Each row is a point. Each table stands for the endless flat space through its points: a line for two points, a plane for three, and so on. The two share one point or none. Which?

First (3 x 4):
|  -1 | -19 |  -8 |  17 |
|   0 | -15 |  -9 |  19 |
|  -6 | -19 | -21 |  33 |
Second, 2 rows:
| -1 | -5 | -2 | 20 |
|  5 | -1 | -8 | 26 |
They share: no point

First (2 x 8):
|  -2 | -34 |  -4 | -25 |  20 |   0 | -13 | -33 |
|  -9 | -28 |  -3 | -23 |  22 |   4 |  -7 | -27 |
Second:
| -27 | -24 |   6 | -23 |  25 |  17 |  -4 | -11 |
| -30 | -12 |  -6 | -23 |  34 |   2 |  14 | -17 |
They share: no point

First:
|  -4 | -56 |   5 |  -4 |  -3 | -15 |  25 |  -8 | -11 |   5 | -10 |
| -15 | -61 | -16 |  20 |  25 | -32 |  -2 | -45 |  -2 |  49 | -52 |
|  11 | -32 |   1 |  -1 |  -7 | -12 |  18 |   6 |  -6 |  -3 |   6 |
|  18 | -29 |   4 |   3 |  -2 | -17 |  42 |  -2 |   5 |   6 |  -1 |
|  18 | -36 |  13 | -26 |  -7 |  -5 |  27 |   0 | -17 |   1 |  -2 |
Second, 3 rows:
|   6 | -31 |  -9 |  22 |   4 | -28 |   3 | -11 |  11 |  15 | -14 |
| -11 | -55 | -16 |  49 |   0 | -28 |  14 | -22 |  26 |  25 | -17 |
|  31 |   5 | -10 | -11 |  12 | -16 |  -4 |   8 | -16 |   7 |   1 |
They share: |  10 | -25 | -13 |  19 |   6 | -22 |   5 |  -7 |   5 |  16 |  -8 |

First, 6 rows:
|  15 |   8 | -49 | -22 |  -9 |  13 |   0 | -10 |  11 |   0 |   2 |   6 |  24 |  -8 |
|   7 | -31 | -41 | -23 |  -7 |  49 |  23 |  -3 |   7 |  14 |  15 | -27 |   7 | -21 |
|  27 |  -8 |   3 | -32 | -35 |  -7 | -54 | -22 |  11 | -30 |   6 |  -2 |  22 | -34 |
|   5 | -46 | -35 | -23 | -22 |  41 |  25 |   0 |  -9 |  11 |  30 | -14 |  23 | -27 |
|  30 | -44 | -18 | -23 | -15 |  18 |  11 |  15 | -12 |  -2 |  29 |  -6 |  32 | -42 |
|  40 | -40 | -23 | -15 |   1 |  17 |  19 |  24 |   0 |  -5 |  23 |  -5 |  27 | -44 |
Second:
|   8 | -16 |   3 | -28 | -19 |  29 |   7 |  10 |  24 |  10 |  12 |  -4 |  31 | -43 |
|   9 | -13 | -19 | -17 |   5 |  23 |  -9 |  -1 |   3 | -28 |  33 |   7 |  41 | -25 |
|  32 | -24 | -29 | -33 | -38 |   2 | -21 | -25 |  16 |   7 |   1 |  -6 |  23 | -22 |
|  20 | -12 | -32 | -24 | -20 |  14 | -12 | -10 |   1 | -11 |   7 |  -9 |  11 | -22 |
They share: |  19 | -15 | -25 | -25 | -19 |  15 | -11 |  -9 |   7 |  -8 |  11 |  -5 |  21 | -25 |

First (3 x 20):
|   4 |  29 | -23 |   7 |   7 | -20 |  13 |  -7 |   1 |  10 |  17 |   8 |  11 | -16 |  -2 |  -7 |  10 |   1 | -13 |  19 |
|   7 |  31 | -25 |  10 |  10 | -23 |   7 |  -9 |   1 |   3 |  11 |   1 |  13 | -15 |   0 |  -1 |   4 |   4 | -16 |  20 |
| -20 |  36 | -36 |   7 |  13 |  10 |  16 |  10 |  10 |  56 |  35 |  27 | -12 | -29 |   5 | -28 |  19 |   7 |  -4 |   9 |
Second:
| -24 |  13 | -35 | -29 |   2 | -57 | -12 | -30 |   8 |  15 |  11 |  22 |   9 | -10 | -15 | -17 | -30 |  29 |   0 |  19 |
|  -1 |  24 | -25 |   3 |   2 | -24 |  11 | -10 |   3 |   9 |  24 |  20 |   5 | -15 |  -9 | -11 |   7 |   6 |  -1 |  20 |
|   4 |  25 | -27 |  27 | -14 | -29 |   8 |  -6 |   4 |  -9 |  23 |  22 |   9 |   2 |  -7 | -17 |   6 |  17 |  12 |  31 |
|  12 |  21 | -39 |  -3 |  22 |   1 |  46 |  -4 |   8 |  19 |  53 |  32 |   9 | -42 | -15 |  17 |  42 | -19 | -40 |   5 |
They share: no point

First (4 x 24):
|  14 |  51 |   6 |  32 |  17 |   1 |  -2 |  -5 |   9 |  34 |  12 | -34 | -22 | -30 |  -4 |  -7 | -44 |  22 |  18 | -42 |  28 | -23 | -53 | -43 |
|   1 |  36 |  -6 |  21 |   4 | -12 |   2 | -15 |  -3 |  27 |   4 | -22 | -33 | -36 |   3 |   0 | -47 |  15 |   6 | -33 |  18 | -27 | -45 | -25 |
|   0 |   6 | -15 |   4 |   6 | -19 |   0 | -10 |   0 |  -1 | -16 | -22 | -26 | -39 |  16 |  16 | -32 |  -1 |  -3 | -30 |  11 | -31 | -22 |   8 |
|   8 |  44 |  -1 |  29 |  12 |  -3 |   3 |  -9 |   2 |  29 |   5 | -30 | -29 | -36 |  -4 |  -7 | -47 |  21 |  12 | -41 |  23 | -28 | -50 | -37 |
Second:
|   9 |  18 | -16 |  -4 |  22 |  -6 | -11 |  -8 |   1 |  15 |   5 | -32 | -22 | -19 |  31 |  21 | -24 |  -3 |   7 | -12 |  30 | -24 | -23 |   8 |
|   7 |  15 | -11 |  -1 |  15 | -13 | -11 |  -8 |   5 |  11 |   1 | -27 | -19 | -23 |  27 |  22 | -25 |  -4 |   5 | -18 |  23 | -22 | -23 |   8 |
They share: |   5 |  12 |  -6 |   2 |   8 | -20 | -11 |  -8 |   9 |   7 |  -3 | -22 | -16 | -27 |  23 |  23 | -26 |  -5 |   3 | -24 |  16 | -20 | -23 |   8 |
